Rows are points. The points of each table are mixes of a few directions, plus a little noise. Count the directions of each table, and those that both share. Where both have some left over, give the other angles between the two spaces (their principal angles), to ten degrees, smallest first.

First:
[[-19 -21]
 [ 61  69]
 [-12 -13]
 [-12 -14]
 [-19 -21]]
Second:
[[ 26 -11]
 [ 40 -16]
 [ 37 -14]
 [ 14  -6]
 [-69  27]
 [-47  19]]
Directions: first 1, second 1, shared 0; angles 70

First (6 x 6):
[[ 15 -14 -37  12  -4  -4]
 [-43  -5  -7   6  31  38]
 [  1  18  57 -13   6 -11]
 [ 32 -25 -35  53   6  -4]
 [-47  27  32 -36 -85  14]
 [ 42  -1 -11 -22  46 -32]]
Second, 9 rows:
[[ -5  -3  26 -15  -7  -2]
 [ 21  21 -51  21  22  -9]
 [ 38  44 -24 -10  29 -34]
 [-17 -16  47 -21 -18   5]
 [-49 -51  95 -33 -46  26]
 [ 12  15   1  -9   8 -13]
 [ 12   7 -80  48  19   9]
 [-37 -45   6  23 -26  38]
 [ 24  28 -21  -3  19 -20]]
Directions: first 4, second 2, shared 1; angles 40

First, 9 rows:
[[ 39  31 -18  36  37   9  28   9 -47]
 [-56  -2  14 -40 -41 -11 -27  -2 -27]
 [-27  -2   7 -20 -20  -5 -14  -1 -11]
 [ 28 -36   3  10   9   5   2  -8  95]
 [ 53  -8 -11  34  35  11  22   0  46]
 [-31  -3   8 -22 -23  -6 -16  -1 -12]
 [ 14  16  -7  14  15   3  12   4 -28]
 [-28  -2   7 -20 -20  -6 -14  -1 -11]
 [  8   5  -3   7   8   2   5   1  -6]]
Second:
[[-14  -6   9  -8  -3  -5  -7 -12  14]
 [ 38  19 -25  21   8  16  22  35 -37]
 [-63 -29  42 -34 -13 -25 -34 -55  61]
 [ 43  20 -29  24   9  18  23  39 -42]
 [ -4  -2   3  -2   0  -1  -2  -3   3]
 [ 13   6  -9   7   3   4   7  12 -12]
 [ 24  11 -15  13   5  10  12  20 -22]
 [-36 -18  24 -20  -7 -15 -21 -32  35]]
Directions: first 2, second 1, shared 0; angles 30

First, 8 rows:
[[-40  12  -7  21 -18 -58   4 -30 -33 -31  -7 -12  79   8]
 [ 33 -12   3 -13  18  42  -8  22  28  25   8  10 -61  -5]
 [-10 -15 -18  43  32 -60 -45 -29  -3 -10  19  -6  49  11]
 [ 11 -27 -20  42  53 -42 -61 -18  17   6  28   0  14   9]
 [ -2  30  26 -59 -60  70  75  32 -11   2 -33   4 -42 -14]
 [-40  16  -3  12 -26 -47  15 -25 -35 -31 -12 -12  73   6]
 [ 35  -1  14 -36  -3  72  19  36  26  28  -4  12 -83 -11]
 [ 14  -3   3 -10   3  23   2  12  11  11   1   5 -30  -3]]
Second:
[[ 22 -18  -8  14  34   1 -33   3  22  15  17   5 -25   1]
 [-19  17   7 -12 -30  -1  29  -2 -19 -14 -15  -4  22  -2]
 [-52  45  18 -32 -81  -3  78  -6 -52 -37 -41 -11  59  -4]
 [-29  25  10 -18 -45  -2  43  -4 -28 -20 -23  -7  32  -2]
 [ 46 -39 -15  28  72   3 -68   5  46  32  36  10 -52   3]
 [ 32 -27 -10  20  49   3 -48   3  32  23  25   7 -36   3]
 [-61  52  21 -38 -95  -5  90  -7 -61 -43 -48 -14  69  -4]
 [  4  -3  -2   3   7   0  -7   0   4   3   3   1  -5   0]
 [ 20 -17  -7  12  31   2 -30   2  20  14  16   5 -22   1]
 [ 38 -32 -12  23  59   3 -56   4  37  26  30   8 -42   2]]
Directions: first 2, second 1, shared 1
